Every row gives one point. Each copy is the shape, with its points in the same order, turned, moved and blurred by noise. Say if it was mirrored as well.
(in the rows, 128 means zero)

Shape, 6 rows:
140 96 144
156 106 166
129 143 90
102 99 153
141 157 170
100 173 36
Copy 1:
100 113 78
109 140 71
145 82 129
75 115 107
128 163 117
173 47 181
Copy 1 is: mirrored
Copy 2, 6 rows:
81 141 120
82 144 153
140 163 85
99 101 116
137 140 162
193 162 37
Copy 2 is: mirrored
Copy 3, 6 rows:
132 91 107
96 90 101
153 156 121
130 80 149
79 122 134
197 207 141
Copy 3 is: mirrored
Copy 4:
159 89 129
165 91 155
161 153 92
123 88 123
141 138 171
149 197 41
Copy 4 is: only turned

Shape, 10 rows:
129 118 157 159
101 147 147 185
72 69 133 160
117 95 69 147
129 202 120 154
189 151 100 69
128 154 98 101
184 90 125 202
139 160 178 153
106 123 151 155
Copy 1:
131 104 126 142
141 101 75 157
73 75 110 152
64 149 122 133
166 164 66 131
126 176 161 49
122 145 110 83
122 154 175 185
179 113 110 135
134 96 102 144
Copy 1 is: mirrored
Copy 2, 10 rows:
152 125 150 166
147 137 141 210
172 65 113 186
182 126 65 149
111 197 116 180
114 175 102 66
111 155 82 130
228 155 150 147
118 147 170 168
149 117 139 176
Copy 2 is: only turned

Shape, 11 rows:
82 38 141 114 113 178 115 110
216 92 113 112 50 157 98 118
238 145 139 112 137 179 124 159
118 123 89 133 146 85 104 104
88 151 135 117 132 162 105 143
113 143 90 144 149 170 141 116
157 143 154 119 144 164 99 105
118 145 135 249 85 143 129 182
82 121 147 123 114 122 146 109
126 154 148 113 127 97 133 124
79 130 143 126 108 76 125 158
Copy 1:
124 50 173 126 131 172 129 154
208 90 82 150 78 124 154 174
229 129 69 120 164 142 154 109
110 136 117 127 101 107 95 100
140 147 148 76 139 179 106 140
121 165 117 127 131 179 146 108
187 130 125 118 117 163 127 94
149 218 158 206 154 131 99 172
120 136 179 98 120 131 136 124
155 151 153 93 122 102 124 114
109 152 172 88 146 74 88 136
Copy 1 is: only turned
Copy 2, 11 rows:
81 76 143 142 157 176 112 100
165 154 125 101 69 143 42 72
227 172 113 97 129 168 73 149
131 126 151 142 152 65 153 100
102 170 118 121 187 132 140 146
141 135 91 109 157 127 166 133
170 168 131 108 176 150 125 97
129 201 85 204 74 156 183 149
98 135 177 114 142 137 167 114
145 169 179 114 141 107 140 126
89 166 184 149 137 102 149 145
Copy 2 is: only turned

Shape, 14 rows:
167 153 133 193 83 88 92 95 110 100 124
141 163 211 145 138 124 107 106 93 183 217
165 95 151 161 135 128 104 105 156 116 115
123 156 103 116 137 88 149 106 180 143 99
151 93 108 131 143 79 117 107 249 133 132
168 123 146 100 38 245 103 109 140 161 145
118 154 128 186 147 149 108 95 138 128 139
52 148 99 112 136 96 90 136 151 107 153
151 133 93 170 132 126 181 89 118 120 120
142 147 131 106 130 89 113 132 106 98 125
167 158 129 116 130 223 177 118 174 113 180
173 166 89 106 144 131 108 232 98 107 143
113 136 106 98 105 99 115 89 106 161 171
164 136 121 128 89 105 201 179 108 124 128
Copy 1:
140 96 95 143 80 101 108 209 145 123 119
130 95 216 118 167 87 66 161 137 102 101
167 108 115 154 124 93 176 149 151 111 115
98 169 122 122 120 131 190 155 176 167 137
161 109 124 130 148 120 234 164 194 175 167
173 110 158 99 83 204 132 79 132 38 124
111 117 113 168 160 131 126 164 158 105 117
73 136 118 140 150 107 126 135 189 134 211
81 128 114 144 110 128 177 157 99 137 97
115 168 116 106 104 73 123 165 135 128 155
120 143 168 113 157 185 195 149 97 43 140
165 202 124 138 128 113 104 144 61 130 207
87 101 146 81 124 119 114 120 146 154 146
110 160 174 144 58 108 161 154 64 143 154
Copy 1 is: mirrored
Copy 2, 14 rows:
166 162 119 189 61 97 102 96 117 122 121
152 180 148 169 135 111 172 141 124 243 148
173 124 154 123 71 132 128 118 142 136 107
162 112 115 104 139 102 168 103 90 94 95
169 101 130 48 90 69 167 136 143 90 107
179 144 233 132 134 156 58 195 75 140 169
172 130 165 176 135 110 142 95 154 129 119
93 127 102 118 176 103 138 99 148 99 147
163 86 157 180 93 128 169 96 85 103 118
139 140 82 138 116 152 137 113 104 126 134
191 124 210 146 136 164 191 183 107 98 178
146 111 50 185 145 186 137 206 130 99 135
125 107 118 136 142 95 129 116 78 167 164
107 119 118 173 90 157 166 174 50 103 108
Copy 2 is: mirrored
Copy 3:
177 126 171 167 93 120 144 75 136 125 121
115 145 204 76 124 185 76 90 116 200 123
156 140 145 132 165 115 159 127 133 142 134
114 101 119 162 159 84 89 135 161 127 80
137 90 127 125 186 39 136 154 190 156 131
62 203 83 92 108 182 195 99 172 150 112
108 129 171 186 146 147 128 123 137 156 136
71 85 142 151 123 103 70 132 140 98 173
150 99 101 195 147 145 122 104 123 165 99
154 124 124 133 124 131 77 110 128 94 130
106 129 87 136 145 214 135 160 201 184 112
161 178 79 142 68 141 43 173 139 124 159
89 110 121 119 125 118 74 58 135 148 131
165 106 68 130 78 140 97 145 103 153 75
Copy 3 is: mirrored
Copy 4 (14 x 11):
186 117 112 199 88 101 112 70 115 163 103
185 129 187 136 77 145 140 98 175 198 210
177 87 116 166 152 115 148 83 144 128 126
105 146 86 160 141 98 137 104 196 135 100
152 92 64 195 171 95 137 93 237 97 130
155 22 140 125 99 223 117 166 157 167 88
150 144 125 181 132 169 152 83 139 154 135
73 147 122 204 138 119 102 125 156 110 170
129 132 63 136 103 124 170 78 129 142 112
139 133 126 143 115 82 97 113 135 129 139
170 114 91 105 97 214 162 164 175 105 123
161 149 73 124 144 102 85 207 97 159 166
90 108 118 143 90 130 100 86 175 174 168
141 116 68 123 75 70 165 167 127 161 127
Copy 4 is: only turned
